Each row of a before or after table is a point. One or more steps were done to the points. Then noise was added and the rows were shuffled. The steps act on columns, c1 being the first. What was done? A step turns or swaps two columns, mirrors them in a line or flattens them onto one, adds a multiple of one to another, or multiplies or shifts one. Angles are multiples of 10 degrees, from the lower column toward the higher: turns from -170 to 170, lines from 10 to 170 but not 90. Use the fewest steps. Two steps may share a column if one is a turn and the other turns, adds or multiplies; they go together, in the order done. Otherwise the lowest column goes first.
(in the rows, 100 means zero)

Before, 10 rows:
| 107 |  54 |  74 |
|  90 | 110 | 109 |
|  76 |  88 |  95 |
|  80 | 105 | 131 |
|  65 | 119 | 120 |
| 121 |  69 | 109 |
|  18 | 101 |  82 |
|  39 | 140 |  54 |
| 114 |  71 | 108 |
| 116 |  46 |  95 |
After (10 x 3):
|  38 |  77 | 157 |
|  91 |  88 |  95 |
| 106 | 152 | 110 |
|  66 |  74 |  89 |
|  75 | 112 | 101 |
|  80 |  85 |  73 |
| 114 | 124 |  83 |
| 115 | 152 |  86 |
|  18 | 105 | 116 |
| 122 | 126 |  79 |
Steps: turn c2 and c3 by 160 degrees

Before (13 x 4):
|  98 |  52 |  60 |  95 |
| 113 | 102 | 145 |  86 |
|  95 | 115 | 141 | 102 |
| 101 | 150 | 157 |  80 |
| 125 |  50 |  71 |  79 |
|  97 |  47 |  74 |  90 |
| 108 |  70 |  69 |  99 |
|  80 | 109 | 139 |  98 |
| 121 | 105 | 135 |  91 |
| 116 |  49 |  93 | 125 |
|  89 |  44 |  32 |  65 |
| 112 |  84 |  32 |  99 |
| 120 |  70 |  73 |  78 |
After, 13 rows:
|  97 |  51 |  60 |  92 |
| 133 |  48 |  66 |  94 |
| 102 | 151 | 151 | 110 |
|  94 | 115 | 141 | 109 |
|  84 |  45 |  27 |  87 |
|  96 |  46 |  72 |  96 |
| 129 | 105 | 134 | 106 |
| 119 |  50 |  97 | 102 |
|  74 | 112 | 136 | 107 |
| 112 |  70 |  70 |  94 |
| 116 |  86 |  34 |  88 |
| 116 |  99 | 139 | 105 |
| 128 |  68 |  68 |  95 |
Steps: multiply c1 by 1.3; flatten c3 and c4 onto the line at 10 degrees

Before, 11 rows:
| 131 | 126 | 111 |  99 |  91 |  97 |
|  77 | 136 |  40 |  64 |  97 |  90 |
| 112 |  45 | 115 | 119 |  97 | 146 |
| 119 |  96 | 100 |  91 | 138 | 116 |
|  82 | 119 | 106 |  98 | 102 | 174 |
| 101 | 121 |  43 |  77 |  72 | 133 |
|  63 | 101 |  53 | 105 |  99 | 107 |
| 128 | 158 |  32 |  96 |  86 |  69 |
| 110 |  73 |  68 |  71 |  31 |  95 |
|  96 | 154 |  57 |  85 | 136 | 124 |
|  64 | 111 |  77 |  63 | 127 | 124 |
After:
|  84 | 131 | 102 | 100 | 104 | 174 |
| 119 |  98 |  99 | 100 | 138 | 115 |
| 114 |  55 | 120 | 104 |  95 | 155 |
| 103 | 124 |  41 |  89 |  70 | 130 |
|  95 | 160 |  55 |  91 | 136 | 112 |
|  64 | 103 |  54 |  92 | 101 | 107 |
|  76 | 134 |  36 |  91 |  98 |  82 |
| 109 |  73 |  65 |  93 |  31 |  98 |
| 128 | 151 |  34 |  88 |  87 |  62 |
|  66 | 112 |  71 |  99 | 126 | 123 |
| 131 | 126 | 109 | 101 |  90 |  89 |
Steps: turn c2 and c6 by -10 degrees; flatten c3 and c4 onto the line at 10 degrees

Before (14 x 8):
|  74 |  49 |  52 | 106 | 129 | 129 |  86 | 114 |
|  61 | 124 |  92 | 104 |  89 | 111 |  66 |  44 |
|  72 | 140 |  85 | 150 |  84 |  56 |  69 | 114 |
| 101 | 110 | 114 |  93 |  88 |  83 |  89 |  88 |
| 124 |  57 |  94 |  78 | 123 |  42 | 147 |  53 |
|  67 | 137 |  50 |  68 | 125 | 106 |  85 | 100 |
| 117 |  49 | 127 | 153 | 161 | 109 |  90 |  59 |
| 104 |  91 | 106 |  85 | 150 | 125 | 102 | 102 |
|  77 | 112 |  61 | 150 |  97 | 111 | 106 |  65 |
|  78 |  94 | 100 | 109 |  97 | 132 | 127 | 137 |
| 113 |  77 | 116 | 159 | 166 | 103 | 120 | 114 |
|  70 |  57 | 133 | 158 | 171 | 123 | 140 |  84 |
|  92 |  79 | 108 |  73 | 142 |  50 |  59 |  63 |
|  84 |  95 |  67 | 106 |  95 |  91 | 112 |  60 |
After:
| 156 | 111 | 127 |  85 |  73 | 110 | 109 |  72 |
| 131 | 116 | 112 | 126 | 100 | 113 |  65 |   6 |
| 141 |  89 |  45 |  51 |  71 |  93 | 123 | 131 |
|  92 |  95 |  96 | 108 | 121 |  92 |  91 |  77 |
|  87 |  72 |  68 | 125 |  76 |  54 |  59 |  29 |
| 111 |  91 | 126 | 114 |  76 |  96 | 109 |  75 |
| 129 |  79 |  34 |  56 |  83 |  82 |  90 |  54 |
|  95 | 116 | 114 | 147 |  47 | 120 |  88 |  89 |
| 162 |  96 |  24 |  81 |  82 |  88 | 140 | 127 |
|  65 |  55 |  86 |  98 |  79 |  49 | 150 |  96 |
| 121 | 117 | 101 | 109 |  98 | 122 | 126 | 160 |
|  92 | 106 |  56 | 111 |  79 | 110 | 104 | 110 |
| 122 |  94 | 108 | 111 |  44 |  95 |  89 | 100 |
| 158 |  94 | 119 |  91 | 103 |  92 |  71 |  84 |
Steps: turn c1 and c4 by -130 degrees; flatten c2 and c6 onto the line at 50 degrees; turn c3 and c5 by 130 degrees; add 1 times c7 to c8

Before (14 x 9):
|  56 |  54 |  59 |  62 | 142 |  98 | 102 |  66 |  89 |
| 124 | 155 | 125 |  90 |  85 | 175 |  83 | 126 | 132 |
|  97 |  91 |  93 |  66 | 119 | 150 | 107 | 118 |  95 |
| 122 |  91 |  73 |  72 |  87 | 133 |  99 |  91 |  64 |
| 173 | 139 | 128 | 136 | 128 |  77 | 104 | 107 | 182 |
|  96 | 105 |  98 |  94 |  85 | 112 |  86 | 143 | 106 |
| 125 | 169 | 101 | 128 |  80 | 121 |  53 | 129 | 113 |
|  97 | 120 |  81 |  94 |  80 | 144 | 112 | 139 |  57 |
|  91 |  80 | 119 |  87 |  60 | 113 | 119 |  90 |  91 |
|  65 | 106 | 122 |  91 | 130 |  54 | 141 |  57 |  87 |
| 127 |  90 | 145 | 124 | 138 | 137 | 100 |  88 | 118 |
| 104 | 119 | 102 |  49 |  95 | 102 |  88 | 122 |  69 |
|  93 |  51 |  94 |  92 | 159 |  81 | 141 |  79 | 100 |
| 122 | 139 |  48 |  85 |  89 | 157 |  98 | 132 | 116 |
After:
| 127 |  92 |  52 |  70 | 138 | 138 |  99 |  87 | 102 |
| 107 | 155 |  65 |  89 |  85 | 174 |  85 | 128 |  69 |
|  96 |  50 | 160 | 138 | 142 | 101 | 101 |  67 |  84 |
|  76 | 171 |  81 |  69 |  79 | 122 |  53 | 132 | 108 |
|  94 |  90 | 108 | 128 | 120 | 152 | 107 | 118 |  83 |
|  14 | 138 | 116 | 101 |  88 | 156 |  97 | 134 |  77 |
| 101 |  50 | 108 | 107 | 161 |  81 | 143 |  80 |  96 |
| 100 | 118 |  94 | 157 |  92 | 101 |  86 | 120 |  92 |
|  59 | 139 |  27 |  19 | 128 |  77 | 104 | 108 |  59 |
| 103 | 106 | 104 | 100 |  83 | 113 |  87 | 143 |  91 |
| 132 |  80 |  95 | 116 |  60 | 112 | 118 |  89 | 100 |
| 162 | 106 | 113 | 117 | 129 |  54 | 138 |  56 | 103 |
|  43 |  90 | 101 | 144 |  89 | 135 |  96 |  91 | 109 |
|  80 | 120 | 115 | 133 |  80 | 144 | 112 | 139 | 130 |
Steps: turn c1 and c3 by -130 degrees; multiply c1 by 1.6; turn c4 and c9 by 140 degrees

Before:
|  30 |  81 | 113 | 156 |  91 |  95 | 130 | 110 |  54 |  81 |  19 |
| 100 |  85 |  82 |  64 |  99 |  78 | 112 | 114 | 108 | 127 | 118 |
| 130 |  40 | 122 | 153 |  59 |  86 |  60 | 115 |  70 |  95 |  62 |
| 133 |  16 | 102 | 115 |  43 | 109 | 103 | 106 |  59 |  72 |  66 |
| 157 |  55 |  89 | 106 |  83 | 116 |  65 |  94 |  76 | 100 |  39 |
| 107 | 141 | 119 |  87 |  78 |  68 | 125 | 119 | 108 | 108 | 107 |
| 105 |  86 | 111 |  86 |  82 |  87 | 105 | 106 | 164 |  97 |  94 |
|  86 |  85 | 134 |  94 |  98 |  76 |  98 |  83 | 112 | 132 | 112 |
|  80 | 120 |  70 |  99 |  69 |  85 |  90 |  93 | 128 | 113 | 130 |
|  35 |  87 | 100 | 129 | 112 |  35 | 111 | 109 |  60 |  43 |  43 |
|  64 | 111 | 110 |  71 |  91 |  85 |  85 | 153 | 125 | 120 | 107 |
| 114 |  87 |  79 |  98 |  71 |  52 | 116 | 121 | 139 | 148 | 100 |
| 149 |  23 | 101 | 172 | 103 | 123 |  94 | 120 |  59 |  70 |  64 |
After (13 x 11):
| 146 |  91 | 108 |  60 |  83 | 116 | 103 | 105 | 124 |  97 |  99 |
| 102 |  86 | 109 |  70 |  95 |  93 |  91 | 138 | 122 | 121 | 133 |
| 143 |  83 |  83 |  72 |  96 | 120 | 112 | 108 | 120 | 126 | 123 |
| 153 |  56 |  81 |  80 |  74 | 130 | 117 | 120 | 109 | 148 | 112 |
|  73 |  44 | 102 | 139 | 113 | 139 | 111 | 136 |  76 |  44 |  55 |
|  68 |  99 | 113 | 158 |  89 | 117 | 129 | 151 |  62 |  79 |  37 |
| 119 |  78 |  74 |  91 |  69 |  85 |  87 |  81 | 108 | 116 | 127 |
| 189 | 148 | 101 | 171 | 103 | 169 |  93 | 138 |  60 |  73 |  81 |
| 125 |  82 | 137 |  89 |  93 | 120 | 100 |  77 | 104 | 127 |  98 |
| 169 | 105 | 126 | 156 |  60 | 159 |  58 | 132 |  67 |  97 |  74 |
| 198 | 130 |  93 | 111 |  85 | 137 |  66 | 126 |  90 |  98 |  47 |
| 145 |  50 | 119 |  84 |  79 |  72 | 128 | 114 | 105 | 109 | 114 |
| 175 | 136 | 102 | 124 |  42 | 175 | 105 | 122 |  81 |  72 |  72 |
Steps: shift c1 by 40; turn c2 and c6 by -110 degrees; flatten c4 and c9 onto the line at 150 degrees; turn c8 and c11 by 30 degrees

Before (10 x 12):
| 115 | 105 |  97 |  97 |  97 |  71 |  60 | 125 |  81 | 123 |  91 | 138 |
| 131 | 100 | 108 | 138 | 130 | 108 |  74 | 120 | 104 | 120 | 130 | 119 |
|  92 |  68 | 127 | 141 | 139 |  92 | 119 |  76 |  98 |  89 |  66 |  72 |
|  81 | 101 | 117 | 107 | 108 | 141 | 114 |  92 | 108 |  96 |  77 |  65 |
|  87 |  97 |  93 |  82 |  96 |  99 | 135 |  75 | 100 | 117 |  87 |  89 |
|  96 | 125 |  80 | 115 |  85 |  67 |  80 | 102 |  57 | 127 | 107 | 105 |
|  73 | 107 |  52 |  83 |  96 | 101 | 101 | 118 |  86 | 107 |  98 | 115 |
|  72 |  97 |  73 |  92 |  85 |  93 |  83 | 122 |  75 | 155 | 107 | 119 |
|  82 | 100 |  71 |  89 |  86 | 108 |  85 |  85 |  64 | 122 |  95 | 136 |
| 127 |  66 | 104 | 134 |  95 |  91 |  88 |  94 |  90 | 101 |  96 |  60 |
After (10 x 12):
|  96 | 126 |  80 | 106 | 103 |  83 |  77 |  85 | 119 | 157 |  51 | 104 |
|  88 |  97 |  92 |  96 |  74 |  99 | 139 |  95 | 111 | 125 | 106 |  89 |
|  81 | 102 | 118 | 111 |  91 | 135 | 111 | 107 | 110 |  69 | 130 |  65 |
| 126 |  66 | 103 | 127 |  93 |  95 |  77 |  94 | 110 |  95 |  90 |  60 |
| 131 | 100 | 109 | 127 | 122 | 106 |  62 | 131 |  71 | 109 |  91 | 120 |
|  73 | 106 |  52 |  84 | 117 | 105 | 106 |  94 | 109 | 179 |  91 | 115 |
|  92 |  69 | 126 | 144 |  76 |  93 | 104 | 138 | 131 |  47 | 112 |  73 |
|  71 |  97 |  73 |  87 | 121 | 102 |  86 |  85 | 106 | 194 |  74 | 119 |
| 115 | 105 |  98 |  84 | 124 |  78 |  63 |  96 | 123 | 127 |  81 | 137 |
|  83 | 101 |  71 |  85 |  86 | 120 |  90 |  86 | 122 | 167 |  76 | 138 |
Steps: add -1.5 times c3 to c10; turn c4 and c7 by -20 degrees; swap c5 and c8; turn c6 and c9 by 20 degrees; turn c9 and c11 by 120 degrees

Before (10 x 14):
|  99 |  97 |  84 |  15 |  95 |  79 |  95 | 126 | 130 | 101 |  91 | 103 |  98 |  89 |
| 109 |  62 |  71 |  55 | 151 |  90 | 122 | 128 |  84 |  82 | 116 | 102 |  84 |  97 |
|  84 | 106 |  67 |  76 |  85 |  96 |  92 | 136 | 117 |  89 | 107 | 110 |  81 |  52 |
| 114 |  74 |  85 |  60 |  90 | 118 |  90 | 136 | 105 | 133 | 121 | 112 |  83 |  93 |
| 130 | 117 | 135 | 130 | 129 |  90 |  26 | 106 |  79 |  71 | 129 | 127 | 133 | 154 |
|  79 | 131 |  85 | 110 |  83 |  62 |  77 | 113 | 115 | 148 | 109 | 104 |  73 | 116 |
| 171 |  98 | 136 | 139 | 107 |  37 |  38 | 106 |  41 |  67 | 156 | 122 | 114 | 136 |
|  81 |  85 |  59 |  39 |  82 | 111 |  88 | 132 | 114 |  86 | 111 |  70 |  67 | 115 |
|  66 | 113 |  85 |  67 |  70 | 105 |  74 |  93 |  81 | 136 |  72 |  86 |  79 |  90 |
|  54 |  88 | 119 |  59 |  97 |  88 |  82 | 146 |  87 | 121 | 106 | 102 |  43 |  96 |
After:
| 167 | 100 | 136 | 123 | 149 |  32 |  39 | 193 |  37 |  65 | 115 | 120 | 107 | 167 |
|  81 | 101 |  66 |  97 | 103 |  99 |  93 | 114 | 115 |  88 | 120 | 110 |  84 |  79 |
|  78 | 134 |  81 | 137 | 101 |  57 |  79 |  89 | 115 | 147 | 116 | 107 |  76 | 149 |
|  98 |  95 |  82 |  15 |  91 |  80 |  94 |  82 | 127 | 101 |  96 | 104 |  99 | 116 |
| 117 |  69 |  85 |  78 | 117 | 114 |  89 | 126 | 108 | 134 | 115 | 113 |  82 | 120 |
| 138 | 120 | 133 |  89 | 134 |  91 |  22 | 133 |  87 |  70 |  87 | 127 | 131 | 180 |
|  56 |  89 | 118 | 115 | 104 |  94 |  80 | 168 |  82 | 121 | 103 | 105 |  46 | 124 |
|  91 |  81 |  60 |  75 | 107 | 113 |  86 | 113 | 109 |  82 | 117 |  70 |  68 | 141 |
|  63 | 114 |  86 |  93 |  66 | 110 |  80 | 123 |  83 | 135 | 115 |  86 |  79 | 126 |
| 117 |  65 |  70 |  70 | 129 |  92 | 120 | 151 |  80 |  88 |  57 | 101 |  85 | 128 |
Steps: add -1 times c13 to c4; turn c5 and c11 by -70 degrees; add -1.5 times c9 to c8; shift c14 by 30

Before:
| 119 |  84 |  70 | 129 | 114 | 102 |  77 |  87 |  75 | 104 |  79 | 110 |  86 |  96 |  98 | 108 | 109 |  66 |
|  93 | 111 | 106 | 121 |   5 |  92 | 111 | 109 |  98 | 110 | 137 | 106 |  73 |  93 | 106 | 124 | 105 |  73 |
| 102 | 117 |  38 |  89 | 107 |  89 |  98 |  81 | 118 | 106 | 134 |  96 | 105 |  86 | 101 |  39 | 110 |  95 |
|  99 | 118 | 111 |  89 | 128 |  81 | 107 | 111 |  84 | 101 | 122 | 106 |  94 | 109 | 111 | 106 |  90 |  64 |
| 114 | 103 |  99 | 135 | 135 |  90 | 109 | 111 |  63 | 102 | 136 | 101 |  85 |  86 | 104 | 116 |  92 |  71 |
| 115 | 117 |  66 |  95 | 136 |  79 |  94 | 109 | 112 | 172 | 122 | 102 | 102 |  83 | 101 | 118 |  98 |  95 |
| 122 | 101 | 112 |  81 | 132 | 104 | 100 |  65 | 121 | 103 | 122 |  90 | 111 | 145 |  76 | 105 |  73 | 119 |
| 121 | 101 |  49 |  85 | 138 |  99 | 104 | 108 | 112 | 106 | 128 | 121 | 103 |  94 |  95 | 114 | 100 |  67 |
| 117 | 114 | 111 | 108 |  86 | 145 | 108 |  70 |  87 | 113 |  76 | 119 | 107 | 113 |  86 | 104 | 108 |  95 |
| 112 |  48 | 103 |  83 | 138 |  93 | 110 | 109 | 117 | 144 | 117 | 111 | 106 | 107 | 102 | 100 |  99 |  98 |
After (10 x 18):
| 102 | 114 |  39 |  91 | 110 |  89 |  99 |  90 |  89 | 105 | 128 | 130 | 144 | 124 |  36 | 142 |  82 |  99 |
| 118 |  82 |  69 | 128 | 112 | 102 |  77 |  90 | 117 | 104 |  79 |  45 | 104 |  96 | 123 |  85 |  88 |  85 |
| 122 |  97 | 110 |  80 | 130 | 103 |  99 | 128 |  87 | 104 | 134 | 149 |  89 |  66 |  67 | 105 |  65 | 107 |
| 118 | 117 | 112 | 108 |  88 | 145 | 107 |  92 | 102 | 116 |  81 |  43 |  93 |  79 |  83 | 103 |  69 |  97 |
| 115 | 112 |  66 |  94 | 139 |  79 |  94 | 101 |  90 | 172 | 115 | 112 |  85 | 123 | 115 |  90 | 110 |  98 |
| 113 |  42 | 101 |  84 | 129 |  94 | 110 | 102 |  80 | 145 | 119 |  99 |  95 |  98 |  96 | 106 | 109 | 100 |
| 116 |  97 |  97 | 135 | 134 |  88 | 110 | 107 | 131 | 103 | 129 |  52 |  96 | 126 | 138 |  78 | 113 |  88 |
|  95 | 127 | 105 | 121 |  10 |  92 | 112 |  96 |  99 | 110 | 132 |  84 |  99 | 118 | 162 |  64 | 110 |  90 |
|  99 | 112 | 111 |  90 | 131 |  85 | 104 | 111 | 111 | 100 | 125 |  67 | 100 | 101 | 123 |  91 | 112 |  85 |
| 120 |  94 |  50 |  86 | 138 |  98 | 103 |  98 |  81 | 107 | 125 |  69 |  88 | 116 | 104 |  94 | 106 |  87 |
Steps: turn c2 and c5 by 10 degrees; turn c8 and c17 by 90 degrees; turn c9 and c12 by 150 degrees; multiply c12 by 2.5; mirror c11 and c14 in the line at 10 degrees; turn c13 and c16 by 130 degrees; add -1.5 times c16 to c15; multiply c18 by 0.4

Before:
| 110 |  90 | 108 | 101 |  91 |  67 |  95 | 116 | 116 |  96 | 139 | 112 | 104 |  90 |  92 |  70 | 103 | 132 | 113 |  83 |
|  62 | 119 |  64 |  86 |  97 | 104 |  83 |  71 | 116 | 102 | 124 | 119 |  78 | 111 |  84 | 116 | 102 | 110 | 105 | 105 |
| 103 | 120 | 110 | 101 | 112 | 103 |  65 |  88 | 126 |  89 |  66 | 122 | 115 | 104 | 101 |  99 | 109 |  92 |  88 |  96 |
|  99 | 106 |   5 |  78 | 107 |  82 |  99 |  65 | 110 |  92 | 118 | 101 |  94 | 111 | 101 |  93 |  47 | 133 |  98 | 111 |
| 110 |  85 | 126 |  65 | 104 |  80 | 107 |  80 | 105 | 120 | 140 | 103 | 112 |  60 |  84 |  88 | 107 |  94 |  83 |  99 |
| 116 | 148 | 119 |  82 |  90 |  79 | 100 |  69 |  98 |  90 |  91 |  98 |  97 |  85 |  86 |  88 | 105 |  89 | 105 |  99 |
| 107 |  68 | 121 |  86 | 103 | 101 |  64 | 130 | 114 | 113 |  75 | 108 |  81 | 116 |  67 |  84 | 108 | 128 |  91 | 103 |
| 109 |  77 | 107 |  86 | 113 |  87 |  72 | 135 |  95 | 146 |  56 | 109 | 101 |  97 | 136 | 141 |  94 | 114 |  95 |  90 |
After, 8 rows:
| 103 | 101 |  97 | 101 | 100 | 104 | 136 | 103 |  87 |  89 |  65 | 133 | 116 | 104 | 102 | 100 |  99 |  93 |  87 |  97 |
| 110 |  84 |  71 |  66 | 101 |  78 |  98 |  81 |  96 | 120 | 140 | 106 | 113 |  61 |  84 |  88 | 100 |  94 |  83 |  98 |
| 117 | 104 |  81 |  81 | 103 |  79 | 104 | 104 | 110 |  91 |  91 |  97 |  98 |  86 |  86 |  88 | 102 |  89 | 104 |  99 |
|  62 |  93 | 139 |  85 | 102 | 104 | 110 |  91 | 104 | 103 | 124 | 125 |  78 | 111 |  83 | 118 | 100 | 111 | 105 | 104 |
| 107 | 102 |  86 |  86 | 103 | 100 | 139 | 103 |  96 | 114 |  75 | 116 |  80 | 116 |  66 |  84 | 101 | 129 |  91 | 103 |
| 109 | 108 |  97 |  84 |  87 |  87 | 129 | 109 |  92 | 146 |  58 | 103 | 101 |  96 | 135 | 143 | 100 | 114 |  95 |  89 |
|  98 |  85 | 194 |  79 | 104 |  81 |  85 |  83 |  90 |  92 | 119 | 107 |  95 | 112 | 102 |  93 | 101 | 133 |  98 | 113 |
| 110 | 104 |  93 | 101 | 107 |  68 | 107 | 103 | 106 |  96 | 140 | 120 | 105 |  90 |  93 |  70 | 101 | 133 | 113 |  83 |
Steps: flatten c2 and c8 onto the line at 50 degrees; turn c3 and c7 by 170 degrees; turn c9 and c12 by 40 degrees; turn c5 and c9 by -110 degrees; multiply c17 by 0
